Every row gives one point. Each copy is the shape, with its points in the same order, stretched, turned, moved and blurred by noise. Is it also mirrored, or only turned?
In the rows, 128 means zero.

Shape (6 x 3):
[[132 153 229]
 [151 109  86]
 [105 114  91]
 [133 150  91]
 [116 148 182]
 [128 144  87]]
Copy 1:
[[ 27 206 154]
 [160 135 134]
 [150  88 128]
 [144 136 103]
 [ 59 170 141]
 [151 124 103]]
Copy 1 is: only turned
Copy 2 (6 x 3):
[[101  42 156]
 [167 157 116]
 [124 156 101]
 [134 163 139]
 [100  79 146]
 [133 163 133]]
Copy 2 is: only turned
Copy 3:
[[136 225 155]
 [112  89 180]
 [144 107 136]
 [ 87 126 133]
 [139 193 142]
 [ 93 122 131]]
Copy 3 is: mirrored
Copy 4:
[[ 51  37 137]
 [183 139 146]
 [144 180 126]
 [158 138 108]
 [ 82  88 118]
 [158 146 108]]
Copy 4 is: mirrored

Shape:
[[ 83 126 102 165 151 169]
 [100 137 151 113 132  84]
 [106 121 110 170  84 174]
 [155 119 139 155  82 201]
 [127 119 123  20 179 102]
 [ 77 119 116 137 166  89]
 [ 77 146 104 148 185 104]
 [136 215 140 109 120 106]
 [179 154 162 156 174  97]
 [195 129 117 165 119 102]]
Copy 1, 10 rows:
[[132 102 127 151 175 156]
 [114 149 126 151 131  70]
 [135 119  81 148 114 171]
 [164  80  83 164  83 163]
 [145  96 143  95 152  35]
 [ 95 130 154 149 160 103]
 [128 146 175 140 175 115]
 [181 204 130 146 104  99]
 [137 138 191 214  95 106]
 [133 141 166 169  61 144]]
Copy 1 is: mirrored
Copy 2, 10 rows:
[[113 156  83 157 111 128]
 [119 119 148 130 170  97]
 [146 107 108 148  83 143]
 [173 110 145 120  84 178]
 [ 73 183 154  26 148  84]
 [ 96 142  89 144 175  90]
 [106 165  77 167 147  82]
 [145 136 178 160  82  62]
 [209 161 140 181 170 106]
 [237 111 121 141 144 110]]
Copy 2 is: only turned

Shape, 13 rows:
[[193 109  78 144 153 137  96  91]
 [107  88 198  42 142 141  97  99]
 [123 174  81 145 138  77 108 126]
 [109 188 103 152 188 102 110 118]
 [118 166  83  92 139 156 130 232]
 [111  87  87 155 172 111 222 114]
 [158  97 125 154 123 116 106 157]
 [122 159  88  87 160 146 118  91]
 [107 164 184 132 131 161 126 108]
 [160 135 156 131 113 136 139 114]
 [114 113  82 130 118 157 159 107]
 [115  83 103 163 135  86 109  96]
 [111 111  94 135 137 130 110 112]]
Copy 1:
[[117 113  63 147  76 136 176  95]
 [128  94 216 100 119  82 177  87]
 [108 121  57 148 126 105 113 155]
 [ 85 131  69 178 127  83  99 125]
 [ 60 141 123 140 197 192 140 141]
 [150 103  30 124 171 103 108  46]
 [159 111 102 159 119 164 115 120]
 [ 66 118 103 110 119  90 158  81]
 [109 163 152 127 111 120  77  93]
 [142 155 121 113 100 131 128 113]
 [106 111  66  94 134 140 116  80]
 [158  63  65 145 119 109  95 105]
 [113  80  83 136 119 118 103  96]]
Copy 1 is: mirrored
Copy 2, 13 rows:
[[176 123 106 106  97 162 163  89]
 [136 109 237 136 185 182 166 101]
 [132 132 112  80 127  84  87 108]
 [156 118  81  82 185 102  80 105]
 [ 72  84 102  71 127 187  47 171]
 [103  96 102 109 160 122 233 133]
 [154 123 154 124 104 131 139 165]
 [112 107 115  94 160 159 115  65]
 [122 129 133 188 177 125 107 119]
 [122 155 137 166 122 136 144 131]
 [ 88  80 128 143 120 131 166 100]
 [167  98 167 111 125  88 183 116]
 [132  84 148 116 134 121 150 107]]
Copy 2 is: only turned
Copy 3, 13 rows:
[[184 163 183 140 152  76 124 139]
 [154   7  65 131 185 114 137 101]
 [ 99 152 135  78 108 138 105 142]
 [ 94 178 104 100 147 115 118 164]
 [128 138  75  84  69 154 212 179]
 [ 73 156 202 193 139 133 185 136]
 [147 132 122 168  83 108 132 147]
 [142 138 140  79 185 129 144 125]
 [110 132  70 138 133 108 146  75]
 [122 117 130 139 105  85 151  88]
 [131 160 156 140 140 159 157  94]
 [132 141 150 170 139 141  92 131]
 [141 146 131 143 147 151 124 126]]
Copy 3 is: mirrored

Shape:
[[152 145 152 140 102 133 116 141 128 109 136]
 [127 119 136 121 110  96 144 146 138 112 126]
 [116 145 134 109 127 130 131 138 140 117 123]
 [149 128 151 123 140 113 131 121 114  93 149]
 [107 150 151 113 106 142 130 139 129 106 143]
 [124 129 112 112 115 131 139 106 135 110 142]
 [123 156 146 106 136 125 121 124 100 107 125]
 [113 111  25 195 128 131 135 145 144  93 131]
 [110  65 122 107 144 134 119 145 118 103 133]
 [132 142 137 105 110  96 137 151 109 152 161]
 [125 138 145 119 135 142 134 150 146 128 142]
 [115 137 134 147 107 129 119 125 139 136 124]
 [108 150 112 112 111 136 199 138  97 165 128]
 [103 139 138 166 137 120 134 140 119 103 161]
 [133 145 134 129 131 109 126 116 134 135 129]]
Copy 1 (15 x 11):
[[142 128 165 131 135 156 141 121  95 106 109]
 [143 106 149 146 109 128 125 130 133 131 114]
 [120 127 150 113 117 127 125 120 138 118 119]
 [154 102 148 137 136 122 139 110 110  73 117]
 [118 137 161 120  99 144 137 121 126  93 131]
 [135 125 115 136 123 146 125  97 150 108 122]
 [135 115 157  93 118 115 150 105 115 101 131]
 [149 159   7 158 120 138 149 128 153 151  63]
 [113  94  84 131 125 125 109 137 121 112 165]
 [189 115 175 116 110 126 114 131 118 112 140]
 [125 132 147 122 134 138 119 149 142 102 124]
 [125 151 140 135 130 135 145 114 126 143 122]
 [172 127 149 104 101 136 169 133 188 142 156]
 [152 151 124 157 111 102 153 142 123  82 110]
 [147 121 150 128 145 117 134 106 138 126 121]]
Copy 1 is: only turned
Copy 2 (15 x 11):
[[120 144 114 132 101 132 115 143 135  99 169]
 [118 122 134 120  77 132 152 130 135 116 121]
 [114 150 147 125 100 152 150 136 138 119 142]
 [115 143 140 148 111 114 141 126 153  79 141]
 [114 149 143 136  93 149 148 116 120 110 168]
 [ 92 129 138 120 100 151 136 102 152 105 129]
 [126 169 140 131 125 125 153 123 132  96 155]
 [ 24  68 128  79 131 136 138 175 123 124 106]
 [120  98 187 104 111 126 125 108 130 103 117]
 [135 118 128 109 102 124 169 122 153 126 166]
 [120 132 149 139 105 156 146 151 146 118 158]
 [111 134 117 131 109 138 122 133 124 143 137]
 [132  95  98 124 129 184 192 117 119 111 152]
 [ 91 122 139 161 122 111 163 145 112 117 148]
 [114 147 123 136 114 129 141 138 154 130 129]]
Copy 2 is: only turned
Copy 3, 15 rows:
[[146 138 153 140  99 135 128 107 134  92 141]
 [127  96 155 105 138 110 140 122 123 121 126]
 [115 142 138 104 132 125 135 133 125 116 115]
 [162 120 167 145 137 139 150 123 112 117 114]
 [107 152 145 119 124 143 151 112 114 112 122]
 [126 146 120 119 142 118 160 124 147 129 118]
 [148 155 140 122 126 141 135 125  95 120 111]
 [ 97 106  69 170 173  71  89 119 179 100 120]
 [121  78 119 112 175 178 147 127 116 133  97]
 [138 126 145 121 131 118 146 127 107 133 181]
 [113 128 141 119 117 138 142 150 133 110 125]
 [117 139 143 121 106 127 120 122 149 129 128]
 [ 89 136  86 125  75  91 169 139 102 160 142]
 [110 133 152 169 142 135 120 116 113 121 130]
 [142 141 150 126 123 113 125 144 137 134 131]]
Copy 3 is: only turned

Shape, 17 rows:
[[ 48 128 186  90 138 111 155 136 152 117 129 153]
 [ 87 135 174 158 162 124 125 122 144 114 138 184]
 [ 98 197 156 103 121 108 155 105 129 118 134 180]
 [116 137 136 126 114 103 162 146 162 120 156 193]
 [ 58 130 126 153 111 154 143 138 161 146 127 140]
 [169 127 116 149 127 123 147 198  98 123 155  64]
 [195  88  83 132  84 124 112 174  64 152  73  77]
 [165 145  70 154 110 170 107 205 103 119  87  83]
 [166 112  40 108 201 111 159 101 137 128 105 130]
 [103 136 153 156 130 149 157  95 122 151 159 171]
 [ 75 166 152 121 125  97 106  89 162 138 171 133]
 [195 133 129 104 103 187 147 185 113 163 106  59]
 [179  78  60  68 150 138 125 109 101 100 156 133]
 [ 76 137 122 134 140  86 169 121 147 171 153 174]
 [174  94  92 130 160 102 168  77 130  94 104 112]
 [131 132 168 115 125 109 117 122 197 143 143 166]
 [185  98  65 110  98 132 165 110 135  84 125  94]]
Copy 1:
[[133 183 179  92 199  70 135 121 164 123 116 133]
 [131 187 195 122 162 133 149 149 136 121 159 135]
 [189 181 185 145 162  98 132 127  82 151 110 104]
 [154 127 158 126 190 133 154 124  88 116 140 157]
 [ 67 137 178 134 152  87 147  97 113 151 128 141]
 [145 104  49 161  67 133 191 126 152 141 101 154]
 [155  67  26 172  29  98  80 134 134 149 101 167]
 [ 88 107  44 196  51 124 127 145 102 140  61 159]
 [150 135 135 162 139 210  26  81 137 185 105 181]
 [144 131 200 101 122 133 153 129 107 163 149 113]
 [156 152 191 170 202  91 158 103 144 166 141  88]
 [142  45  85 140  33 101 133 148 122 147  23 138]
 [154  81  72 115 162 210  39 122 158 164 102 110]
 [159 146 190 127 182 109 147  93 115 181 164 170]
 [159 132 125 159 103 188  47  61 151 132 132 136]
 [154 106 197 151 196 124 129 138 127 118 121 130]
 [126  76  71 161 107 178  71  60 125 124  99 117]]
Copy 1 is: mirrored
Copy 2 (17 x 12):
[[ 38 148 120  80  89 148  93  64 131  63 112 120]
 [ 70 152 146  74 103 177  94 109 169  91 164 138]
 [ 73 203 105  81 132 135  80  96 127  94 142 112]
 [112 185 105 100 102 146 107  99 138  66 140 133]
 [ 78 145 118 110 109 139 116 101 203 112 111 110]
 [110  85 116 197 158 133 111 176  95 118 121 107]
 [145  92 132 198 157 104 141 182  87 197  69 153]
 [128 120 118 183 173  75 103 210 145 145  77 148]
 [121 151  54 102 196 170 153 142 106 128 127 154]
 [ 98 150 143 103 109 214 101 111 160 120 145  96]
 [ 74 137  92  65 116 121 108  87 128 113 163  69]
 [152  70 119 178 177 128  67 156  86 141  66 122]
 [113 139  70  91 165 177 150 184  58 109  89 121]
 [ 86 170  76  97  88 169 116  64 156 107 140 112]
 [125 140 121 113 195 174 172 139 100 136 142 133]
 [132 125 113  42 105 124  96  80 132  92 150 114]
 [147 143 107 132 192 138 185 164  85 112  87 105]]
Copy 2 is: mirrored
Copy 3 (17 x 12):
[[139 121 159  74 138 168  92 138 186 170 110 137]
 [140 122 114 128 146 146  91 112 163 201 162 140]
 [136 161 161 150 108 133  51 135 195 151 139 101]
 [149 117 125 123 127 147  98 156 194 145 191 113]
 [152 113 119 155 137 179 142 154 186 175 123 146]
 [121 129 141 138 135 165 175 144  88  80 158  69]
 [207 123 112 139 112 152 181 173  44  80  99  87]
 [187 118 126 186 145 182 173 178  66  80 135 135]
 [121 191  51 134 118 104 126 194 111 107 140 153]
 [135 152 128 158 112 135 125  94 197 169 140 110]
 [117 104 122 159 154 138  72 135 194 153 113  84]
 [182 160 190 141 156 151 202 135 120  58  82  94]
 [149 135  92 120 109 106 125 113 132  47 132 130]
 [130 155  92 118 113 163 101 169 202 168 149  78]
 [107 149  93 132  96  50 136 172 107 124 153 156]
 [163 111 133 133 185 122 105 154 185 152 144 105]
 [122 109 120 151  90  65 157 172 125  62 151 155]]
Copy 3 is: only turned
Copy 4 (17 x 12):
[[ 45  81 113 157 113 164 149 112  97 105 157 195]
 [ 70 131  73 170 123 153 168 128 141  72 152 212]
 [ 59 156 101  95 142 136 145  85 116 146 203 220]
 [ 64 129  96 119 125 143 125 162 159 126 184 210]
 [ 77  81 140 191 168 143 150 107 158 132 150 167]
 [178 130 145  86  94 103 172 163 120 122 166  87]
 [204 168 168 105 107  98 163 161  79 175  84  73]
 [179 158 200 131 150 144 151 144 133 151 128  58]
 [126 129  74  37 159 148 136 156 137 114  73  93]
 [ 85 110  88 140 154 121 196 115 139 127 166 221]
 [ 84 130  57 144 129 154 108  79 140 147 196 174]
 [147 107 174 106 116 121 227 152 123 200 148  48]
 [187 114  84  44 161 185 116 178  95 134  78 137]
 [ 49 115  77 129 154  99 130 128 130 113 174 182]
 [148 127  69  41 103 138 156 132 149 122  61 154]
 [ 65 123  51 152  91 167 135 141 171 139 180 157]
 [180 111 127  45 118 157 125 137 163 182  88 149]]
Copy 4 is: mirrored

Shape, 15 rows:
[[180  92 102 126 143 116 164 142 146 143 123 145]
 [107  95 103 120 134 129 102 147 147  79 110 118]
 [100 162 109 107 109 118 138  54 129 135 107 116]
 [110  98 167 143 129 120 143 144 139 100 134 128]
 [105 190 137 105 131 133 127 150 145 139 140 132]
 [112  97  94 132 136 142 212 148 137 148 189 150]
 [110 149 104  99 118 149 102  15 133 158 123  48]
 [126 165 118 114 127 131 114 136  82 143 125 133]
 [129 114  95 140 137 154 140 125 108 153 112 126]
 [120  82 120  95 101 129 138 153 136 123 110 118]
 [198 100 111 132  89 124 106 131 140 106 119 148]
 [141  87 102 130 121 137 106 107 123 143 155 145]
 [132  99 103 103 142 105 114 130 111 123 133 116]
 [102  86 120 116 136 129 108 113 137 156 113 143]
 [130 108 136  92 141 159 117  98 121 118 117 146]]
Copy 1:
[[139 169 158 152 169 109 171 135 129 144 148 146]
 [137  81 152 122  98 179 176 102 139 163 131 116]
 [148 163  77 126  56 116 116 141 154 151 144  96]
 [111 102 159 108 130 133 135 122 105 151  88  85]
 [158 114 116  91 101 145  90 134 123  64  96 102]
 [107 198 186 154 116 112 164 108 138  89  45 123]
 [102 144  50 159  51 122  79  98 187 149 178 105]
 [135 140  99 104  97 158 112 142  77  96 156 116]
 [100 143 114 153 117 131 147 132 108 127 136 147]
 [136 117 144 158 118 144 162  77  94 144 120  96]
 [163 167 157 125 155 154 137 126 107 193 169 132]
 [103 172 129 107 129 153 154  96 129 155 137 133]
 [124 136 128 122 113 147 170 101 118 141 166 113]
 [106 113  92 110 131 137 167  88 121 144 121 124]
 [124 144  90 130 150 183 144 131 140 151 127  82]]
Copy 1 is: mirrored
Copy 2:
[[141  90 122 122  90 151 169 135 104  72 122  78]
 [108 113  66 145 136 157 120  88 119 140 141 143]
 [136 136 167 208 109 140 105 137 148 161 118  90]
 [104 134  97  96 130  92 121 104 131 120 164 131]
 [137 156 156  88 134 140 125 135 177 153 105 131]
 [102 177 110  81 106 146 172 153 120 143 142  64]
 [133 161 131 249 115 169  80 138 176 116 122  37]
 [169 159 145 127 167 148 117 145 127 132 105 127]
 [129 123 121 133 154 151 138 153 105 121 117  83]
 [112 118 123 129 136 164 119  96 112 111 172 109]
 [148  75 119 148  88 153  86 129  97  81 121 124]
 [114 142 114 146 121 165  99 136  98  87 106  94]
 [137 143 103 150 132 163 124  95 107  97 121 114]
 [ 71 115 136 146 148 151 120 110 113 105 122 101]
 [101 117 128 158 133 158 128 160 127  97 135 134]]
Copy 2 is: mirrored

Shape (17 x 12):
[[ 87  95 141 132 126  56 168  89 139 113 126 172]
 [123 171  95 116  68  98 112 163 124 180 124 117]
 [107  80  86 133 141 120 121 116  76 153 146 154]
 [137 180 155 124 126 142  74  95 153 179 136 114]
 [153 106 112 167 113 123 122 109 123 178 148 155]
 [155 160 107  87 138 156 170 171 165 165 127 122]
 [ 97 183  92 146 135 145  58 160  71 118 138  87]
 [147 152 137  98 161 142 141 192  96 165 100 151]
 [181 129 146 175 128 125  97  97 105 139 112 121]
 [100 105  58 134 132 111 162 163  70 173  56 193]
 [ 89 114  63 196 169  44 132 163 174 151 161 100]
 [108 163 143 128 165 143 154 129  80  75 108 194]
 [173 181  82 190 103  41  90 139 151 125 138 198]
 [111 118 119 117 159 153  82 190 126 129 106 103]
 [ 80 117 139 182 144 132 121 126 143 101 118 155]
 [165 135  81 110 127  49 116 119  78  75  85 143]
 [ 91 165  98 139 151 142  66  94 116 107 157 108]]
Copy 1:
[[ 77 130 134 146  71 118  80 110  76 128 120 162]
 [ 88 113  63 140 137 169 117 151 174 132 168 114]
 [116 114 172 109 140 170 116  96 114 163 165 114]
 [ 93 144 104 148 157  90 170 167 155 110 193 143]
 [118 142 169 169 138 151 112 107 178 136 163 125]
 [133 130  82 144 191 132  99 152 173 139 111 174]
 [137  57 134  96 144 167 192 140 113 102 180  70]
 [178  96 114 133 184 128  70 176 127 139 150 146]
 [143 143 168 150 151 124 141 111 155  78 161  91]
 [151 120 122 168 157 240  71 164  98 177 135  92]
 [106  44 118 225 124 192 151  70 108 132 140 115]
 [164 110 182  75 104 139  97 172  68  99 101 154]
 [157 123 147 187  95 201 142 124 162  56 169 162]
 [176  83  99 138 152 131 169 121 121 162 177 112]
 [128  94 153 164  62 123 154 122 120 144 134 124]
 [168 150 123  97 134 188 103  99  67  54 141 111]
 [109 101 149 100 124 144 222 122  96 110 165 118]]
Copy 1 is: mirrored
Copy 2 (17 x 12):
[[ 81 124 132 150 241 135 140  96 116  71 121  87]
 [127 134  76  69 108 133 126  98  81 146 179 120]
 [104 146 119 156 168 200 129 137 113 122 196  60]
 [177  73 101 123 108 132 143 115  98 206 131 140]
 [117  79 111 131 138 134 133 107 134 149 200  89]
 [170 143  89 106  71 117 161  92 172 100 140 108]
 [137 176 139 158  92 211  85 136  52 206 178 152]
 [132 195  81 126 107 110 132 122 143 157 152  78]
 [ 94  75 101 160 123 109 108 141 111 198 167 124]
 [ 71 214  34 129 168 171  94 111 133 115 206  27]
 [138 134 119 175 174 174 152  88 102  96 241 176]
 [108 192 155 191 164 144  88  89 117 112  97  76]
 [167  91  96 152 156  55  74  53  51 120 219 152]
 [150 193 122 132 105 171 104 157 141 174 162 143]
 [112 140 164 168 172 181  89 100 146 147 142 138]
 [ 93 153  71 175 159  92  80 150  44  98 165 102]
 [169 123 157 179 127 211 105 124  68 158 144 146]]
Copy 2 is: mirrored
Copy 3 (17 x 12):
[[103  97 151 167 115 132 121  53 166 131 114 179]
 [ 89  86 178  94 128 176 147 158 127 182 120 126]
 [ 58  94 143 137  94 168  85 114  70  94 118 135]
 [110 156 132  65 159 169 125 101 117 203 141 115]
 [116 108 132 148 127 150  96 133  78 161 145 144]
 [115 143  98  84 166 156 138 189 131 150 121 155]
 [ 56 122 157  48  47 177 116 133 102 124  97  77]
 [ 58 125 121 104 147 105 127 194 113 121 113  90]
 [122 127 122 116 122 125 155 114  85 160 171  97]
 [  9  49 105 182  92 143 135 178 100 127 104 118]
 [103 100 146 129  17 192  71 141 200 167 163 198]
 [ 59 134 108 108 103  76 131 106 112 112  61 109]
 [116  40 135 108  78  71 117 122 127 235 153 141]
 [101 125 118  85 107 150 110 154 153 100 105  53]
 [117 144 108 146  75 124 110  93 165 154  81 105]
 [ 85  28 137 100  90 108 167  83 119  89 171 126]
 [ 90 134 134  51  73 190  91  71 116 143  99 125]]
Copy 3 is: only turned

Shape, 17 rows:
[[103 169 137 114 122  70 129  92  87 120 176  65]
 [140  80 127 163 103 125 135 118 142  77 151  99]
 [137 132 178 125  83 120 115 146 102 104 171 139]
 [146 160 139 118 182  45 122  82 176 190 109 149]
 [121  79 151 107 103 113  47 141 120  88 156 135]
 [147 131 159  81 153  81 147 127  91 145 126  52]
 [123  86 128 124 102 145  89  90 123 143 176 119]
 [105 147  70  90 199 137 156 163 130 137 139 149]
 [150 170 152  95 108 125 100 132  71 120 177  85]
 [110  92 126 152 170 155 146 123 130 161 104 191]
 [156 112  88 106 159  59 157  85 112 190  95 155]
 [ 66 157 110  63 182 129 194 105 136 158  77 113]
 [101  95 166 133 127 115 107 162  99 137 203  99]
 [101 150  74 115 142 106 155 142 175 199  77 120]
 [104  86 148 123  90  93 111 134 100  94 182 143]
 [ 91 112 115 163 151 131 101 141  88 123 105 141]
 [ 59 177  76  68 136 118 180 176 142 198  96 117]]
Copy 1, 17 rows:
[[143 110 100 159 104 140 192 181 131  98 120  85]
 [133 166 103 179  82 123 103 176 145 157 129 149]
 [100 173 137 119 108 127 147 163 134 147 172  85]
 [146 125 160 139 123 133 185 112  69  96  92 175]
 [ 68 150 176 178 126 131 130 163 115 152 154 117]
 [194 120  88 148 149 181 183 184  95 152 130  92]
 [131 135 143 177 102 100 104 159 131 102 181 108]
 [114  59  90 135 205  98  90 115 132 132  92 160]
 [130 135 102 131 137 129 160 142 129 153 168  36]
 [151 122 168 120 160  97  51 143 140 110 107 161]
 [174 111 130 140 161 175 156 108 132  75 114 184]
 [187  25 107  92 169 160 102 159 104 107  69 149]
 [110 157 124 179 136  98 128 205  99 119 162  85]
 [137  74  96 148 179 156  84 120  72  83  75 148]
 [ 89 157 145 157 113 128 148 186 140 108 167 128]
 [123 109 177 152 162 125  81 158 131 119  86 115]
 [109  38  58 118 214 160  96 137  69  64  80 116]]
Copy 1 is: mirrored
Copy 2 (17 x 12):
[[186 183 139 160  60 130 190  87 115 142 117  39]
 [ 96 112 152 124  84 125 202 117 128 171 178 107]
 [124 157 148 101 131 189 171 127 116 184 162  51]
 [165 104  89 157 139  38  75 155 127  88  81  90]
 [114 149 175  91 168 125 168 135 183 140 203  65]
 [159 105 140 145 115  98 172  35 123 155  84  75]
 [109 138 182 156 121 134 133 120 166 130 200  97]
 [166 166  39 112 132 103 115 103 188 158 104 189]
 [166 133 135 151 124 197 177  78 139 159 128  27]
 [ 84 139  76  93 131 109  72 130 141 102 151 210]
 [132 120  63 126  79  37  55  91 157 123 130 106]
 [218 152  90 108  91  53  94  79 128  99  85 201]
 [101 194 169 128 157 160 173 102 145 178 134  98]
 [154 124 134 106  89  71  50 147 176 127  71 168]
 [119 202 147  95 110 127 177 124 138 182 193  69]
 [106 164 107  68  87 120 125 123 163 100 152 155]
 [199 176 119  83  91  97  54 122 171 156  41 169]]
Copy 2 is: only turned

Shape:
[[177 135 137 118 150  89 129 163  98 103  84 181]
 [100  98 116 157 132 142 102 114 123 124 167 138]
 [113 125  99 125 119 151  92 124 107 150 132 130]
 [165 155 148 120 147 140 154 151 101 154 133 135]
 [106 156 104 154  98 143 128 130 116 119 151 131]
 [142 143 112 150  85 148  96 139 133 125 140  97]
 [156 120 130 110 104 137 173 134  74 144 118 115]
 [136 151 123 123 128 143 150 170  82 133 130 105]
 [129 129 108 156  78 164 158 176 101 180 149 122]
 [147 122 159 116 156  90 149 141 147 109  88 166]
 [136 106 126 124 141  84 109 135 112 116 160 139]
 [125 143 164  96 148  60 132 150 120 114  94 171]
 [110 103 118 117 149 120 141 141 130  92 139 163]
 [103 100 136 155 157 104 118 140 117 109 113 134]
 [109 132  61 159 129 118 107 115 142 137 150 109]
 [104 100 110 109 151 111 107 150 146 107 139 134]]
Copy 1, 16 rows:
[[158 145 127  96 164 158  77  89  47 138 104 114]
 [104  80 161 135 138 110 171 181 145 110 112 118]
 [ 88  87 143 147 151 121 127 153 149 101 140 134]
 [159 150 133 129 166 151 146  61 141  99 127 137]
 [147  79 121 111 131 129 147 143 166  79 142 126]
 [122 103 136 116 127 171 147 171 175  98 190 174]
 [151 146 129 133 129 108 110  83 202 114 107 146]
 [144 155 130 113 164 117 133  94 169  67 134 139]
 [156  76 140  97 159 104 175 118 223  81 131 187]
 [157 164  91 117 153 140 122 103  50 177 122 116]
 [112 131 136  99 120 134 148 135  93 120  91 129]
 [156 164  80 131 132 124 121  86   7 146 102 119]
 [133 126 139  86 141  89 140 126  95 132 113  83]
 [122 135 126 121 157 106 136 183  97 133  94 116]
 [ 72  77  98  81 134 147 145 189 172 106 126 138]
 [ 89 143 128  91 142  99 160 155  86 133 134 112]]
Copy 1 is: only turned
Copy 2:
[[111 177 144 173 139 166  51 130 168 135  94 177]
 [150 104 121  87 148  93  98 121  89 118 104 149]
 [134 116  90 101 114  81 140 107 120 135 109 141]
 [101 108 139 134 149 152  68 112 135 200 152 137]
 [145 119 171 102 122  96 121  99 137 148 131 159]
 [183 111 128 122 107 128 155  84 119 159 101 146]
 [117  88 131 136 128 125 111 158 156 206 126 136]
 [ 98 121 149 122 132 124 125 117 130 197 128 145]
 [170  97 142  74 146  85 116 137 129 236 151 136]
 [122 179 147 166 156 197  73 145 140 117 141 163]
 [114 144 133 117 184 130  75 153 138 110  80 138]
 [ 89 186 140 148 171 187  86 164 186 103 113 159]
 [121 150 139 152 165 122  84 139 117 109 124 184]
 [123 160 147 112 135 134  96 145  87 109 101 161]
 [166 152 145  99 130  60 132 114 104 108 116 102]
 [124 170 117 139 168 125 113 136 101  99 106 159]]
Copy 2 is: only turned
Copy 3, 16 rows:
[[116 136  64 123 142 129 113 135 116 170 195 153]
 [145 125 133 117 144 129 153 128 131 121 157  73]
 [129 142 154 153 139 133 142 131 129 163 144  88]
 [107 159 128 151 133 100 137 101 146 146 145 171]
 [156 141 152 119 127 136 165 129 124 154 121 130]
 [124 116 168 154 119 119 153 148 108 149 112 135]
 [126 152 114 164 114 102 151 132 177 137 130 149]
 [129 129 125 158 128  91 150 102 141 154 111 151]
 [115 120 178 133 117  89 151 141 175 181  83 148]
 [113 144  76 116 118 127  98 123 123 127 173 136]
 [149 108 115 136 136 118 116 118 121 122 202 107]
 [128 150  86 130  97 131  94  95 117 145 204 137]
 [146 112  91 102 138 147 121 117 135 130 153 105]
 [138 124  82 118 135 103 128 120 116 119 162  75]
 [175 122 162 137 157 124 119 150 105 140 141  85]
 [138  92 117 131 133 133  98 113 115 132 152  82]]
Copy 3 is: only turned
